Each wall is flat, endless, passes through zero and stands at right angles to its row. A trip goes straight from one point to another. Which walls does it cross, in order?
(in the rows, 128 means zero)

Walls:
(1): [123 119]
(2): [161  86]
(3): [116 117]
(4): [125  68]
(5): [165 129]
(6): [162 175]
(7): [148 132]
(8): [139 159]
Trips:
[175 132] to [141 117] => 4, 8, 1, 6
[138 232] to [ 90 160] => 5, 7, 3
[ 88 132] to [ 98 125] => 4

Walls:
(1): [128 151  81 128 159 210]
(2): [151 111  74 141 183 127]
(3): [ 73 192 120 139 176 125]
(4): [ 74 119 153 123 102 109]
(5): [137  68 180 106 157 114]
(6): [141 119 120 111 112 147]
Trips:
[111 144 144  62 136 165] to [149  98  98  92 136 147] => 4, 3, 2
[ 96 139 133 110 162 113] to [133 139 171 127 198 154] => 1, 4
[127 107 126 154 195 104] to [139 134 111  90 130 181] => 1, 6, 5, 3
[142  76 148 102 124 135] to [139 101 159 144 132  85] => 6
[ 88 134 163 102 116 112] to [152 115 128 144 114 116] => 3, 6, 4, 2
[161 127 213 125  87  65] to [104 159  95 150 151 116] => 3, 5, 2, 1, 4
[102 129 109  95 174 105] to [ 85  82 149 128 138  88] => 1, 2, 3

Walls:
(1): [177 169 160  82 125 202 162 142  61]
(2): [100 145 106 185 189 101 143 123 160]
(3): [ 97 140 212 116 149 154 148 176 107]
(4): [113 186 146  81 148 140 161 128 152]
(5): [133 152 133 134 152 161  66 138  93]
(6): [ 69 103 149 176 123 162 119 133 164]
Trips:
[ 92 117 115 139 123 151 140 123 128] to [169 104 155 109 135  83 132 136  79] => 2, 1, 6
[138 111 129 119  91 144  96 115 108] to [112 131  89  90 132 116 177  90 172] => 5, 1, 4, 2
[ 83 107 102 140 134 113 174 151 106] to [111 124 148 119 107 156 159 115  98] => 1, 4, 2
[123 140 145 175 122 137 143 113  60] to [ 75 129 174 163  44 135 110  67 110] => 2, 1, 5
[125  81 156 123  66 142  88 125  65] to [112 110 132  76 178 159 156 115 122] => 6, 4, 5

Walls:
(1): [ 89 165 146 141 103  99 132 169  82 159 151  99 130 119]
(2): [153 109 108 100 105 128 148  67 136 129 184 119 140 122]
(3): [128 134 184  91 155 106 131 121 110 112 121 147 160  66]
(4): [123  88 156 122 143 192 191 115  85  98  20 167  82  83]
(5): [129  67 175 135 106 132  99 140 160 152 127 112 158 140]
(6): [129 127 119 167 137 131 131 184 102 147  84 144  80 130]
Trips:
[117 147 113 132 151 128  69  41 140 113 140  86  95  95] to [137 120 137 103 210  93  62 114 190 135 132 156 129 106] => 5, 2
[184 127 162 106 122 119 101 173  69 121 121 168 128 150] to [137 139 139 113 165 142 119 144 176 133 113  98  95 130] => 1, 3
[173 113 127 113 107 123 102 154 131 230 154 127 106 139] to [110 108 147 120 126  97  96 131 106 171 114  82 101 155] => 2
[140 109 108 161 135 104 103 177 142  68  86  95 121 126] to [164 103 144 153 117 139 135 135  77 128 136 121 123 111] => 1, 3, 2
[ 88 120  98 204 139 112  86 196 139 118 152 133 137 136] to [154 152 159 119  99 197 104 164 139 100 130 100 139 156] => 6, 1
[159 132 137 155  65 178 155 113 148 117 119 131 120  89] to [116 118 113 144 115 131 151 109  97 163 136 138 106 117] => 6, 5, 1

Walls:
(1): [107 163 127 112 127 146 157 150 123  95 123  99 165 131 168  82 116 141
 134 118  91 133 121 102]
(2): [ 97  47  92  99 141 192 140 161 142 146 105 118 105 130 145 164 140 103
 147 102 150 161 150 112]
(3): [149 139  49  87 134  85 127 124  55 102 142 143 134 135 122 135 168 155
 110 140 108 142 146 195]
(4): [ 81 139 148 153  98 117 176 133 103  74 105 129 130 125 144 105 167 118
 181 201 112 178 129 119]
(5): [131 112 139 159 139 134 104 177 107 113 108 107 125 122 143 109 156 125
 143 154 143  42 146 124]
(6): [ 72 116 147 103 122 134 128  80 150 153 119 122 169 123 122 144 127  68
 135 144 132 145 122  91]
(7): [ 76 168 130 126 148  84 167 163 116 158 163 119 108 117 145 105  82 174
 150 146 164 116 143 108]
(8): [171 134  78 114 156 154 144 165  75  91 120 104 151 143 125  86  89 169
 132 171 120 121 134 146]
(9): [112 163 150 105  92  96 113 163 181 120  96  98 147  64 107 106  53 152
 153 100 104 132 146 132]
(10): [ 84 148 151 103 119 124 172 183 109 175  99 158 157 127 137  39  81 155
 167 140 129  59 171  87]
Trips:
[144 101  93 119 135 145 108  92 123 156 140 185 117 148 133 102 142  98
 159 141  96 151 162 113] to [110 154 104 115 156 144 109 107 174  94 116 115  79 188 147  86 129 131
 106 143  91 156 193 135] => 10, 8, 1, 6
[207 140 174 112 148 108 121 124 152 119 161 148 107 148 148  96 108 108
 107 135 151  84 130 151] to [180 102 148 116 144 135 120 156 111  97 157 153  70 158 151 188 138 125
 173  76 119 129  97 177] => 10, 3, 8, 2, 5
